Rows are points. The ring and each string are closed loops that go straight from each point to the next, and from the last back to the first. Before rounding, they use only three directions, however many columns there are. How many times does the string pass through the ring? Passing back the other way cancels.

Ring (6 x 3):
[[ 28  19  22]
 [-21 -21  17]
 [-20 -28  -6]
 [ 14  -8 -14]
 [ 60  11  -2]
 [ 61  24  13]]
String (20 x 3):
[[ 29  -7  -2]
 [ 24 -17 -13]
 [  3 -16 -24]
 [-21 -26 -23]
 [-19 -40  -7]
 [ -7 -32   1]
 [-43 -54  -8]
 [-40 -34 -13]
 [-20 -13 -14]
 [ 10   2  -3]
 [ 12   3 -12]
 [ 29   9 -21]
 [ 36  17  -9]
 [ 28  -6   2]
 [ 34  -8   3]
 [ 30   7   3]
 [ 65  32  -2]
 [ 81  18  -3]
 [ 77  -2  -4]
 [ 41  -9  -2]]
Times through: 0

Ring, 9 rows:
[[ -2  -9 -16   6 -22 -13]
 [  1 -13 -14  19 -40  -7]
 [ 10  -3 -10  38 -54   1]
 [ 19  12  -8  48 -55   4]
 [ 16  24  11  28 -26   2]
 [  2  16  31  -6   5  -2]
 [-18  -1  45 -46  37 -11]
 [-18  -5  25 -45  34 -18]
 [ -8  -4  -4 -17   6 -18]]
String (29 x 6):
[[ 15   5   3  46 -58   9]
 [ -2 -11  16  12 -31   2]
 [  6   3   1  18 -28  -3]
 [ 23  19 -25  51 -53  -2]
 [ 25   8 -38  68 -78   1]
 [  1 -24 -18  31 -60  -2]
 [  0 -21 -25  26 -52  -7]
 [-12 -29  -9  -3 -27 -11]
 [-12 -17  11 -15  -6 -10]
 [-13 -17   9 -18  -2 -12]
 [ -3  -2   0  -4  -8 -12]
 [ 10  15 -30  14 -14 -19]
 [  0   6 -24  -5   0 -23]
 [-17 -14  -2 -33  17 -23]
 [-23 -24  21 -39  15 -15]
 [-20 -22   5 -34  12 -19]
 [-25 -31  15 -37   9 -16]
 [-17 -21  19 -23   0 -10]
 [  4   4  -5  11 -20  -9]
 [ 15   9 -33  38 -45  -9]
 [ 17   5 -36  48 -58  -6]
 [ 13 -10 -31  54 -75   0]
 [ 14  -8 -20  54 -74   4]
 [ 12  -7  -9  50 -70   7]
 [  6  -8   6  31 -50   6]
 [  0  -6  14  10 -26   0]
 [  8   9   0  19 -25  -4]
 [ 35  35 -26  72 -65   4]
 [ 37  33 -24  81 -76   8]]
Times through: 4

Ring (9 x 8):
[[ 10  41  18   1  31   4   6 -15]
 [ 11  45  25  36   6  18   5  -6]
 [  5  28  16  54 -30  31   5   2]
 [ -2   7  -1  49 -47  34   7   7]
 [-12 -15 -23  33 -45  32  13  18]
 [-19 -24 -40   3 -15  20  21  26]
 [-16 -17 -38 -21  12   8  21  17]
 [ -8  -2 -24 -35  31  -2  17  -1]
 [  4  24   1 -27  40  -4  10 -17]]
String, 25 rows:
[[-18 -22 -47 -54  38  -5  24  12]
 [-25 -21 -53 -33  41   2  30  37]
 [-16  -1 -29   8  16  16  23  34]
 [ -8   0 -18   5   1  15  16  12]
 [ -8 -17 -25 -14 -17  12  11  -6]
 [-18 -36 -43  -2 -36  22  17  14]
 [-24 -35 -45  34 -52  37  21  40]
 [-17 -11 -27  50 -40  38  19  40]
 [ -7   4 -11  33 -21  27  14  18]
 [ -1   5  -5  14 -21  19   7  -7]
 [  4   3   5  33 -58  29   0 -19]
 [  3  13  13  78 -75  45   1   3]
 [ -3  19   5  78 -47  43  10  25]
 [ -5  16  -1  64 -31  37  13  29]
 [ -3   5   0  75 -69  46   7  17]
 [ -4  -9  -8  50 -71  39   5   3]
 [ -5 -14 -14  21 -54  28   6  -7]
 [ -5   2 -11  12 -13  19  11   4]
 [ -8  -1 -16  12 -12  19  14  10]
 [ -8 -11 -22  -4 -16  15  12  -1]
 [-16 -28 -40 -22 -11  11  17   6]
 [-25 -31 -55 -26  16   8  28  33]
 [-23 -18 -48 -21  31   7  29  37]
 [-18 -25 -48 -56  35  -5  23  10]
 [-11 -17 -35 -50  24  -4  17  -5]]
Times through: 2
